Every row gives one point. Each copy is the shape, with its points in the same order, turned, moved and blurred by noise. Some copies are also mirrored. Which?
In the rows, zero is written as 128.

Shape (6 x 2)
[[ 98 144]
 [121 173]
 [158 200]
 [216 134]
 [113 141]
 [ 80 165]]
Copy 1 (6 x 2)
[[124 108]
 [ 87 119]
 [ 46 152]
 [ 88 225]
 [118 116]
 [ 98  82]]
Copy 1 is: only turned
Copy 2 (6 x 2)
[[122 101]
 [ 90 110]
 [ 50 135]
 [ 89 209]
 [122 115]
 [114  72]]
Copy 2 is: only turned
Copy 3 (6 x 2)
[[115  92]
 [156  97]
 [183 114]
 [162 201]
 [119 108]
 [120  70]]
Copy 3 is: mirrored
Copy 4 (6 x 2)
[[ 98  95]
 [ 68 120]
 [ 46 155]
 [116 207]
 [ 98 107]
 [ 73  78]]
Copy 4 is: only turned

Shape (7 x 4)
[[171 120 176  90]
 [154 145 115 157]
 [133 111 106 164]
 [138 130 221 184]
 [ 70 119 136 165]
 [182 122 105  47]
 [203  91 130 166]]
Copy 1 (7 x 4)
[[112  92  83  76]
 [170  72 146 119]
 [169  82 128 153]
 [ 70  34 128 131]
 [116 113 157 179]
 [182 138  73  57]
 [179  32  80 124]]
Copy 1 is: only turned
Copy 2 (7 x 4)
[[ 92 122  69 181]
 [154 103 138 147]
 [133  94 163 132]
 [116  59  53  96]
 [105 106 152  68]
 [ 95 165 126 218]
 [126  49 128 197]]
Copy 2 is: only turned
Copy 3 (7 x 4)
[[ 73 184 129 104]
 [ 97 112  87 142]
 [ 98  84 115 143]
 [134 129 110  43]
 [154  90 147 139]
 [ 37 194 125 185]
 [ 37  98  93 103]]
Copy 3 is: only turned

Shape (9 x 6)
[[106 153  65 145 150 151]
 [109 130 133 172 132 175]
 [119  27 217 127  72  74]
 [107  94 146  64 185 163]
 [ 75  31 152 122  73 119]
 [ 58 144 118 153 145 114]
 [136 148  66 154 177 138]
 [160  73 179  52  71 130]
 [ 66 131 140 146 108 117]]
Copy 1 (9 x 6)
[[178 178 142  92 119 131]
 [153 157  86 131 131 119]
 [ 20  48 104 156 215 170]
 [128  94 162 140 148  39]
 [ 29 139 119 148 192 129]
 [160 161 132 131 192 137]
 [187 145 125  76 123 124]
 [ 44  69 168 181 120 129]
 [131 169 121 157 194 143]]
Copy 1 is: mirrored
Copy 2 (9 x 6)
[[143 149 180 164 146 121]
 [113 104 143 158  92 107]
 [137  22  61  21 117 122]
 [207  93  93 161 125 175]
 [158  19 140  63 124 133]
 [102  94 143 153 171 141]
 [150 164 145 174 155  95]
 [190  96  99  39  77 172]
 [ 97  91 135 117 142 146]]
Copy 2 is: mirrored
